Rows are points. A path goes straight from each point to the next, and from the last back to the first. The post is the endless flat space through its rows: a point in 2 columns, a line in 3, a plane in 4, and so on, so that a path can go around it. How many times does the path go around the post? Going back the other way cancels.

Post, 2 rows:
[[ 27  13  30]
 [-18 -41  17]]
Path (26 x 3):
[[-49 -40  -9]
 [ 16 -24   4]
 [ 27 -18  30]
 [  5 -10  41]
 [-26   8  18]
 [-21 -24  -8]
 [ 35 -21  10]
 [ -7 -27 -25]
 [ 20  44  34]
 [ 49  44  49]
 [ 51  10  76]
 [  6  13  37]
 [  1   1  16]
 [ 17 -22  -3]
 [ 12 -44  -4]
 [-25 -22 -29]
 [-47 -11  18]
 [ 47  27  49]
 [-16 -42  46]
 [100  74  59]
 [ 67  10   8]
 [ 18  12   3]
 [-13 -63   5]
 [  7 -29   8]
 [ 61   2   5]
 [-46 -75  -9]]
Times around: 0

Post (10 x 11):
[[ 30 -18 -33  -1  -1 -33 -63 -46 -67 -33  68]
 [-29 -41  58 -10   0  27   6  26  50 -49  14]
 [ -2 -63  10 -17 -23 -15  29  30  57 -60 -24]
 [ -5  55 -12  19   5 -12 -16  39   2   2 -51]
 [  6  33   0  43  -6 -13 -52 -27  -3  31 -14]
 [ 32 -14  -8 -31 -36 -35 -11 -16 -42 -21  65]
 [ 31 -32   9  -3  -8   3  29  26 -23 -30  28]
 [-27 -50  26 -24   9   0  29  11  47  -9 -58]
 [ -5  52 -11  41  25 -31 -12 -42 -12  18   5]
 [  8 -17  61 -27  24   6  24  10  72  -8 -43]]
Path (29 x 11):
[[  46   32  -15  -34  -15  -66   68   21  -52  -24   18]
 [  15  -13   54  -49    0  -35   -3  -12  -32   40   30]
 [   0  -57  -35  -15  -33  -11   50   64    5   33  -60]
 [   7  108  -27   20   19  -23   -9   13   22   30  -42]
 [ -56   11  -10   47   17   39  -17   41    4  -65  -16]
 [ -54  -16   -8  -48  -51  -48  -29  -22    6  -18  -13]
 [ -24   31   48   12   59   -8  -31  -35  -13   10   18]
 [  64    1   27    4   15   -7  -23   49   -4  -60   64]
 [ -41  -74   83   13   -1   29  -78    2   64  -41   19]
 [  -4  -51    9    6  -69  -23   57   67   51  -72   -8]
 [  36  -43   -6  -16  -12  -10   36   19   12  -62  -51]
 [ -48  -28   47    5   25   34   18  -32   79   -5  -28]
 [   6   27   -9   50   28   26   10   21    5  -12   31]
 [   8  -17   43  -51   16  -17   -8   38   48  -53   -4]
 [  30    4   -1  -66   -4 -108  -64  -62  -30   -6    2]
 [   5  -30   10  -13   -7  -17   -5  -21  -28    4  -17]
 [  45   18  -63  -15    3  -42   13    6  -51  -31  -10]
 [   5  -17   -3   18   16  -20    3  -35   52    4  -44]
 [ -35   19   32   20   38   16   48   10   -6    9   32]
 [ -22  -16   39  -26  -13   -5   15   15  -16    4   34]
 [  -1   34   74   -1   22   34  -58   27  -50    7    0]
 [  20   65  -30  -32   35  -19  -68  -17  -65  -21   -9]
 [  11  -12  -28   15  -10  -39   23  -55  -20  -22   37]
 [  10   51   21   24   -8  -22  -17    6   25  -23    5]
 [ -56  -61   53   58   57   12   47  -38   30   -7    1]
 [ -15  -44   11    7  -25  -16  -75   21   32  -50    6]
 [   6  -10   27   -9   33   25   43   42   21  -24   14]
 [  -1   13  -31   -2  -27  -30  -46    7   24  -61    0]
 [  59   49   44   12   24   -8   31   -4   32   -3    3]]
Times around: 0

Post:
[[ 20   8  66  -2  -9   4  10 -47  29   6  34 -13 -58   8  54 -30 -16 -19]
 [-32  27  -7 -42  -5  -5  44  19  -3   7  -9 -25  25 -19 -45  15   4  -5]
 [ 13  28 -43 -11  -9  23 -12  -5  -5  -2 -38 -19 -46 -41 -13  47 -24 -13]
 [ 26 -18 -33 -36 -12  38   6 -27 -49   7 -59 -27 -34 -10  28   3 -16 -11]
 [-55  19 -72 -14   1  37  17  -7 -31  26 -32 -45   8  26  21  65 -40 -65]
 [ 25 -18 -27  38 -13   6 -61 -18 -41  19  45  18  18 -13  35  16 -15 -63]
 [  0  29  -9 -54  19   4  14 -29  -2  56  -6 -47 -12  -1  29  59  20  14]
 [ 44   7   0 -47 -60 -27   7  24  31 -48 -32 -60 -34  22  -5 -14 -15   7]
 [ 12 -16  18  43 -32   3  16  36   1  35  18 -46  35  -2  -6  35 -20   7]
 [  4 -28  21  53 -24  10 -24 -45  15 -23  36 -58  13 -20   7  20   9   7]
 [ 15  -7 -55 -19   3  17   2 -35  36   9 -19  -2 -18   8  15  20 -14  13]
 [ 25   0 -31 -44  52  -2 -34  32   9 -48 -16  20   5  29 -61 -22 -54  13]
 [-80 -34  20  22 -28  -1  -9 -33  28  69  35 -34 -14  -8 -60  24 -43  18]
 [ -8  28  23 -45  32   0 -41  66  21 -28 -33  21  14  -2 -47 -61   0  19]
 [-12 -30  35 -49  -6  14 -18  41  38 -39 -51 -10 -56  25 -59 -30   1  -1]
 [  3   8   0  -6 -25 -57  16  -3  16  42 -84  17   0  33 -24  -3  -9  -1]
 [-41 -36  -7   7  -8   0 -57  28 -17 -27  -8  45 -32   4 -28   6 -28  22]]
Path:
[[ -13    7   -6  -87   -7   11   -3  -63   45   -4   28  -71  -39   -3
    34   15   30   -4]
 [  21   17   30   13    4   -7    1   -6   51   43   -7  -61   47   41
    40   47   25   20]
 [ -47  -18   38   57  -17   -9  -21  -25   16   28    9   21  -34  -12
   -69   33  -57  -10]
 [ -47   69  -26  -50  -13   -3   -3   -1  -12   23  -41   52  -17   23
    40   20  -16  -33]
 [  -3  -38    4    1   -1   66   38  -24  -61   -5  -21  -51    8  -25
   -57  -17  -18   20]
 [ -39    0  -47  -27   19    4  -42  -22  -21    2    4  -19  -61   -8
   -47   28  -57   -8]
 [  29   43  -61  -40   12  -40  -23   66   60  -47   22   -5    6   27
    18   31  -69   -8]
 [ -69    4  -51  -50   23   19  -22  -18   27   75  -22   28   42  -76
   -55   -8  -37   20]
 [ -58   27  -12  -28   12  -25   22   25  -93    5  -77   10   38  -16
     8  -25    2  -28]
 [ -15   12   39   -9  -31  -46   29   31   12   21  -16  -21   35  -11
   -31   57   24   -2]
 [   2  -26   58   49  -34   76   31   43   92  -20  -53  -37    3  -18
   -37  -23    1   20]
 [ -68   16   44   -2   20   -8  -67  -45  -12  -47  -12   48  -66  -15
   -48    8  -54   76]
 [ -21  -13   51   42  -12    5   22   25   -9   25   -8   34   43  -46
     5    9   15  -30]
 [ -51  -26  -44   10  -16   15 -101  -20   13   53   10   49    3   14
    12   13  -39  -39]
 [ -28   24  -39   16   46   53  -22  -74  -60   -4   42  -25   -8   -9
    56   87  -10  -23]
 [  34   -7    5  -51  -16  -79  -43    3  -42   21    3  -30   34   38
   -76  -34    1    2]
 [ -33  -25   23   60  -77  -45   16   39   -4   24   25   12  -61   -6
    -6   32  -56  -29]
 [   8  -11   20    2  -22    3   -1   53   28  -28  -50  -21  -55   35
   -27  -43  -57  -29]
 [  37    2   84   22  -17  -22  -22   31  -24   36  -12  -16   -8   66
    10  -42   25  -36]
 [  44   -2    8   -3  -39   -2  -59    7   37  -10    1  -79  -22   77
    39   44   18  -14]
 [  73    9   33   48   -1  -40  -20    7   38  -14  -84  -11  -25   42
     5  -44   33   -4]
 [ -44  -42    4   11   40   -7  -63  -34   69  -29  -25   23  -15    3
  -107  -66  -40   15]
 [ -34  -43  -58  -27   30   47  -42    3  -32   21    6    3   -8  -44
   -76    0    1   13]
 [  42    9   48  -17  -24  -15    7   17   53   -7  -53  -25  -64   46
    20  -41   25    7]
 [ -38    8  -43  -37    0  -10  -10   24   44   27   16    6  -40   35
    38   30  -23   18]]
Times around: 2

Post, 17 rows:
[[  9 -50  -1   8  16  13  16 -14   0 -12 -15 -18 -38  16 -40   0 -43  44]
 [ 24  38  13 -15  -5  -3   5  -4  20 -19   8 -24 -26 -32   2  22  55  11]
 [ 21 -81 -19  34   9  64   3  32 -10 -52 -46   2  -2  21   8  -2 -37  43]
 [-45  40   2 -36  -1 -36  12 -14  -7  12  -2 -29   7  -1   8 -20  75 -43]
 [ 24 -14  54  34  62 -13 -27  52 -12  -3  49   5  -1 -25  23 -29  34 -35]
 [-26  19  38 -42   0 -42  38  18  49  -8  -6 -27   3  17  14  54  33  -6]
 [  0 -31  20  12   7   1 -45  46  37 -27  41   2  18 -24  -3 -55  43   4]
 [ -5  37  41 -32  -3  32  33 -23  35 -10 -26 -37  -6 -13 -40  26  73 -46]
 [-22 -10  36 -43  -1  19  16 -20  44 -20 -22   8 -29 -45  18  32  44 -13]
 [-32  31   8 -19  29   6  13  -1  33  -9  21 -38   4 -34  -6  19   8 -29]
 [  1 -58 -42  15  40  40  -8  27  51   4 -26  31   9  32   6   6 -18  49]
 [-14  13  44   5  26 -24 -81  -9 -14  20  43 -10  30 -19  17  -6  32 -26]
 [  2 -52  -4 -20  11  63  46   6  18 -20  24  27  24  20 -24  -9 -27  39]
 [ 33 -22  26 -30   6  16   9  31  -3  13  -8 -12  26  27   9 -40 -29   9]
 [ -5  63  32  16   3 -24  -2 -33  28 -40 -31  -2   5 -34  -3 -10  28 -35]
 [-31 -20  -2  68 -22   0 -21  39   4  22  28  -1   9  -6   8 -26   1  -9]
 [ 41 -68 -17   4  -2  15  21   5  28 -20   0 -15  20  -6   5 -10 -13  16]]
Path, 27 rows:
[[ -64  -31  -10   16   -1  -10  -69   25   47  -35  -12    5  -16  -21
    39   39   -4  -10]
 [ -15  -12   41  -10  -31  -18  -17    7   46  -30   20   -8  -32  -47
    65   16    5   -2]
 [ -52   -3   21  -59   16   13   14    5   45   -8  -26   -9   47   37
   -16   -9   -7  -43]
 [ -35   33   20   -5   18   19   22   55    3   23   22   36   26    6
    14   14  -25  -41]
 [ -19   39   -7  -33   -9  -13   41  -44   30  -37 -121  -17   50   89
   -16  -55  -56  -32]
 [ -39   -1   61  -20  -17   -9   39  -40   16  -11  -14  -38  -27    7
   -21   -2   16    2]
 [   0  -48   42    1   45   67  -31   -5   46  -42  -75   75  -12   -6
     9   10   69   23]
 [  30    7  -24  -23   48   40  -35  -34  -19   -6  -77   59   69   41
   -26  -20  -29   23]
 [   0  -32   67   -9   32   48  -22  -20   26  -41   15  -22    4  -82
   -31   25   76  -57]
 [  21   22    4    6   35   21  -29    7   27   -7  -73  -26   62   57
     3   18   36   19]
 [  25  -16  -32  -41   12    9   58   13   17   12   -6  -42    1   -3
    12   27   14   41]
 [  -2   32  -30  -22  -32   39   11   35   37    7  -33  -50   10   -9
   -30   17   40   16]
 [ -14  -48   -1  -49   17   36  -20  -19  -17  -10   60    7   -7    6
   -12   12  -20    6]
 [ -23  -32   -8   43  -15   26   49   59   75  -80   20   24   12   20
    11  -44   45    5]
 [  16  -31  -45   59   28   14   -9   33   32  -16  -64   22   -9   33
    34  -28   30   63]
 [  18  -33  -14   -7   39   -8  -39  -23  -32  -10    2  -38   35   -4
     9  -54  -25   23]
 [  13   25    6   23    3  -51    8    0   54  -57  -70  -37  -18   29
    26    7  -20   48]
 [ -59    2    0    2   71   47  -48    3   45   32  -16  -22   39   -3
   -15   -6  -30    1]
 [  24  -51   17   37   69   18  -45   51  -22  -23   52   14   70    6
    12  -40   29   39]
 [  22  -33    7   11  115   45    3  -15   40  -61  -90   18  -16   14
    -2    9   41   -7]
 [  -7   59  -19   -5   57   -5   27   50   -1   31    1  -35   58   20
    29    1  -47   18]
 [  10  -75   10    0   27   38  -14   29   50  -52   -2    6   44  -23
     8    6  -34    4]
 [ -33   11  -56   -1  -20  -27   -3   17  -26   30  -16   -1   37   35
    49  -23  -28   -6]
 [  39   14   64   12   58   23   35   35  -30  -69    4  -33  -11   -3
    33   10   26  -65]
 [ -49   15   22    9   23    1  -34  -22   43  -60  -34  -43   24  -38
     3  -17   50  -24]
 [  33  -28  -20   21   31   20  -10  -22   27   19    6  -18  -32  -49
     5   74    1   33]
 [ -34   19   15  -45  -57    4  -39   -6   17  -31  -80  -12   -2   20
   -10   47   81   15]]
Times around: 3

Post (17 x 18):
[[  2 -26 -26  14 -21  17   4 -22  -8 -32 -65  -1  -1  29  44  -4 -23   3]
 [ 30 -43  -3  54 -34 -51  28   1  13 -29  17  16   0  59 -16 -28 -49  30]
 [ 47  -3  15 -35  45  34  25  -2 -18  33 -17 -16   5 -58 -15  23 -60  38]
 [ 22 -47 -18 -10  17  60 -18  29 -27  49 -19 -19   8 -55  37 -57  31  47]
 [ -4 -46  28  18  -7  49  28  42  11   4  11  10   7 -47  38  18 -17  21]
 [ 24 -22   0 -67  15  17   2  26  13   7   0   8  -8 -39  -4 -19 -21   8]
 [-16 -45 -38  54 -13 -52  48 -35  -8  20 -40  -9  -6  39  38 -47 -36 -39]
 [ 27  -8   7  57 -48 -70   9 -16   4 -24 -18   8 -40  31  35 -14  15 -33]
 [  1 -26 -16   5 -17 -13  41  -1 -50 -39 -23 -25  12  35  10 -18  -8 -35]
 [-30 -48  16  29 -54 -24  23 -13 -30  -7 -50  15 -13  14  -1 -24  22 -16]
 [ 16 -39   2  18  15  41 -24  10  20  -4 -17 -14  17 -77 -15 -20   9   0]
 [  7   7  23 -45  64  78  -6   6  -3  38  33  -4   7 -10 -28   1 -12   3]
 [-31   1  30 -54   8  35  -5 -14  11  41  28 -61  18 -16 -16   3 -21 -10]
 [-12 -42  -5 -14   3  29 -11  -9 -18  17  34   0 -34 -28 -14  14 -46  20]
 [ 13  33 -34  37 -45   4  26 -15 -14  19  -3  34  -6  18 -24 -41 -15 -21]
 [-32  24 -29 -19  36 -20  20 -14  57  29  25  -4  38  26 -35  67 -42  30]
 [  0 -25 -10  26 -24 -50  15 -60   1  -8   2  41  25  22  27 -20 -31   5]]
Path, 30 rows:
[[ -10    8   -6   24    9   18  -37  -16    4    6   30    3    8  -48
     9   48  -15   47]
 [ -48   19   -8   63   31    7   26    8   21   56  -24    8    5   -8
    14    6   30    0]
 [  67   -2  -39    1  -11  -43    6    8  -82   43  -60   16   -1    1
    92  -91   24    1]
 [  76  -66   19  -33    2   31  -46  -27  -64  -18   -4  -74  -25    5
    49  -13  -48   37]
 [  46  -21  -38   -7    0  -12   58   43   38  -72   11   30   56    4
     0   21  -42    4]
 [   3  -29  -58   46  -16  -57   33    7   80  -52  -19    1   31  -22
     2   59  -55   42]
 [   2   -9  -11  -70   26   41  -27  -30  -18   40   30  -71  -30   11
   -11 -109    7  -20]
 [  59   -5  -11  -12   26    8   -3  -32   87  -17  -23   19   -2  -40
    39   24  -17   17]
 [  -9  -59   -7  -13    8   35    3    6  -31   71  -24  -16   27  -20
    23  -55   52   30]
 [  30   10  -21   -3   -5   49   -5   50  -10   19  -23   12  -37   -9
    25  -21   20  -69]
 [  14  -42  -27  -31   -7   15   34   -1  -22   15    9  -28  -26    5
    13   12  -41  -14]
 [  52  -13   -1  -37    2   13   70  -17  -62   15   23  -44   25   43
   -27  -44  -27   30]
 [  42  -14  -23  -34   13    5    0    5   42  -24   44    1   -6  -33
    22   79  -24   24]
 [  45  -47  -39   -6   49  -10   29  -35  -31   11  -51  -25   30   25
    18  -46  -46    9]
 [  12   18  -15 -121   60   51    3  -27  -15   21  -35  -81  -19   -3
    -3  -36    8  -32]
 [ -43  -58   14   -9   54   -8    8   17   36  -22   12  -22   42   35
    19   65  -10   93]
 [   5  -37    1  -20  -29   -4  -16   15  -22    6  -25  -32  -24  -14
    16  -15  -44   60]
 [  45  -67   25   85    4  -56  -19   12   31  -10  -16   47   26    2
    64  -42   20    1]
 [  17  -81  -27   -2  -51  -75  -25  -57   -5  -18  -37  -28  -28   -1
    20  -19   -5   -8]
 [  18  -22   32   52    2  -11   52   -5  -22   76   14   -5  -38   36
   -15  -63   36  -16]
 [ -50  -37   -8   -7   24   -2   29  -24  -26   37   -7  -69  -23  -30
     2  -28  -19  -30]
 [ -16   17   28  -32   11   69  -27   -2  -51   -9  -21    5  -32   -3
   -59  -40   15  -21]
 [  24   50  -32  -31   -1  -43   22   11   -7   26    4   17  -15   42
   -74  -16  -19  -50]
 [  68   -8   17  -31  -11  -55   33   63  -35  -28  -24   40  -56   62
    19    4   14   -5]
 [ -31   -9  -43  -58   26   10    8  -15  -90   67  -67  -32   21  -20
    12  -64   30  -54]
 [  -6    9   28   24  -57   25  -17   13   30   -2   10    4   -5  -18
    -3    4   42  -74]
 [  -6   -8  -20  -22  -39   77   18   22  -44  -31   -9  -46  -14   35
   -38   28    7    0]
 [  15  -39  -24  -11   26   35   76   -5  -22   12  -35  -12    8  -47
   -13  -65  -52    1]
 [  -8  -99   60   43   -5  -49   27   31   64  -48   46   18   -9  -35
    -1   43  -65   31]
 [  -6  -19   38    1   30   57  -21   29  -24   -9   32   21   27   16
    -1  -24   -5  -12]]
Times around: 3

Post:
[[   7   -6   35   17   19  -45   -5    4    2    7  -13    8   -9   32
    19    5  -11  -59]
 [ -35   10   36    1   47  -15   18  -57  -28  -35  -57  -11  -38   13
   -18  -36  -15  -14]
 [   2   33   57  -32   27   -6   38  -15  -32   34   -7  -28  -35  -18
   -36  -13    1  -52]
 [ -21  -30  -27    2  -25   20   -2   -6   26   -2   -1    0   16  -26
    31    7  -17    7]
 [ -46  -18 -107    6  -29  -39  -23   15    0  -33   38  -24   53  -49
   -34   32    7   37]
 [  52   15   35  -19   -1    0   72  -32  -29   -3  -64  -29   -1   13
   -23   19    1  -34]
 [  25  -33   46   13   43  -41   22  -53   14  -34  -22  -42  -14  -24
   -25  -30    2    1]
 [  18   12   37  -27    5    7   13  -53  -18  -12   39  -26  -35   43
   -40    6    3    4]
 [  -5   15  -80   27   -2   -5  -25    6   24    3  -10  -26    2   -1
    13   52   12   40]
 [  12   -6   40    6  -16  -18  -10   -9  -60  -12   15  -68  -31   -7
   -20   24  -50  -21]
 [ -54   12  -76   35  -36  -20   -8  -18   23  -28  -22   43   -3  -56
    19   30   -1   20]
 [ -21  -30  -25   41   -2   -5  -17   23   10    1    0   27   40  -24
    36   56  -21   53]
 [ -35   15  -42   -8    1  -49  -27   33    8  -31    0   16   -4  -22
    31   -7  -25   35]
 [  17  -14    4  -11   -4   -1    0  -28  -27   35  -26   39  -19  -18
    -5   -5  -54  -43]
 [  39  -12   48    4   45  -21    2  -33  -72  -20  -25  -57    2    4
    36   12   26   -7]
 [  18   59    3   53    3   34   40   10   33   55    0   66   -6   25
    44  -59  -75  -64]
 [  -1  -33  -24   36   11   13  -15   33   12  -21   -5   24  -11   -8
     6    2   24   18]]
Path, 30 rows:
[[ -37  -81  -33   43   27  -48   15   -4   99  -24   -8   22   -9  -23
    14    7   36   53]
 [   7   19    3   48   55   -6   60   -4   74   62  -13   46  -35   19
   -39   -6   15  -28]
 [  45   57  -53   43    0  -44   61  -55   26  -10  -67  -30   -7   15
   -18   44   40  -82]
 [  -5   25  -14    9    5   -5   51  -46   69    0  -51   -3  -39  -33
   -77  -27   43  -84]
 [ -49  -47   -5   22   16   -7  -72   -5  -12  -54   59   45  -29  -23
     9  -62    2   18]
 [  31    3    7   32  -21    9   57  -59    5   25  -10  -22   32  -44
    -8   -4    5  -23]
 [ -43   81  -97   15  -34  -39    3   40  -41   15   13    1   12   14
    -3   30  -66   12]
 [  20  -17   12   18   57   14   53  -16  -14    4  -15  -33  -21   16
   -30  -42  -22  -41]
 [ -43    8  -20  -16   33  -12   14  -53   32  -25  -24   20   -4   13
     8    5    9  -49]
 [   5   22  -22   10   11   34  -60   82  -26   13    4   -6   -9   67
    22   27  -37   15]
 [ -24   57  -12  -34   74  -10  -23   14  -11  -33   -9   22  -44  -13
    30  -67   88   56]
 [   3   -7    4  -45   27  -51  -42   16  -73  -32  -10  -65   31  -19
     2   38   37   12]
 [ -24   -7   61  -20   29   28  -31  -46    6  -32   73  -46  -50   -9
   -31  -72  -46  -51]
 [   8    6  -25  -14    4  -51   28  -13    6  -16   24  -36   14  -25
   -32  -18   -6  -55]
 [  28   11  -46   19  -14  -37   44  -67  -12   22   16  -12  -23  -23
   -35   38  -35   -4]
 [  36    3  -70  -35   -6  -11   11   38   42  -64   16  -48   28   13
    34   37   82    4]
 [  -6   29  -24   -4   27  -43   31    2   51  -37 -101   25  -46  -27
    -1  -40   44  -64]
 [  -4    3   62   53    3   36   17  -31   -2   -7   26    7    1   23
   -32   -4   21  -11]
 [ -52    3  -16  -31   -2  -54   -7  -45  -31   -9   57  -32   15  -15
   -98  -67  -25  -16]
 [  22   72   15   98   11   22   -9   -8    9   27  -35   39  -54   -7
     9   15    5  -30]
 [   6  -11   91   26   51   55  -21  -23   -1  -20  -16   -4  -77    6
   -16  -14  -23   -1]
 [ -72   -7  -14  -57  -21   19  -14  -60  -14   43   17   14  -46  -19
    14  109  -14  -17]
 [  29  -41   34   26   58   11   -2  -40  -50  -21  -21  -36   11   23
    46   40   44   26]
 [  -2  -15   18   14  -11  -18  -39  -27  -79  -38   12  -19   -5  -50
    30   13 -108  -10]
 [ -23  -69  -22   15  -39   14  -49    4   37    4   21    7   31  -41
     4   33  -17  -10]
 [  -8   11   58   20    3   16   -3    0  -27   -6  -40  -36    3   23
    -6  -20  -21  -21]
 [ -45   27    0  -12    7  -66  -22  -28    6  -33  -29   37    0  -41
    61   -6    6   29]
 [   6  -40   16   28   -5   -6  -39   30  -72   17   -8  -82   52  -21
     3   73   41  -35]
 [ -10    1   36   -8   18  -84   -9  -10  -96  -30   -1  -41  -11  -10
   -49    1   -4   -2]
 [ -31  -15  -27   69  -41  -55   39  -35    9    9   -6  -12   -7  -70
    -2   -9  -13  -54]]
Times around: 2
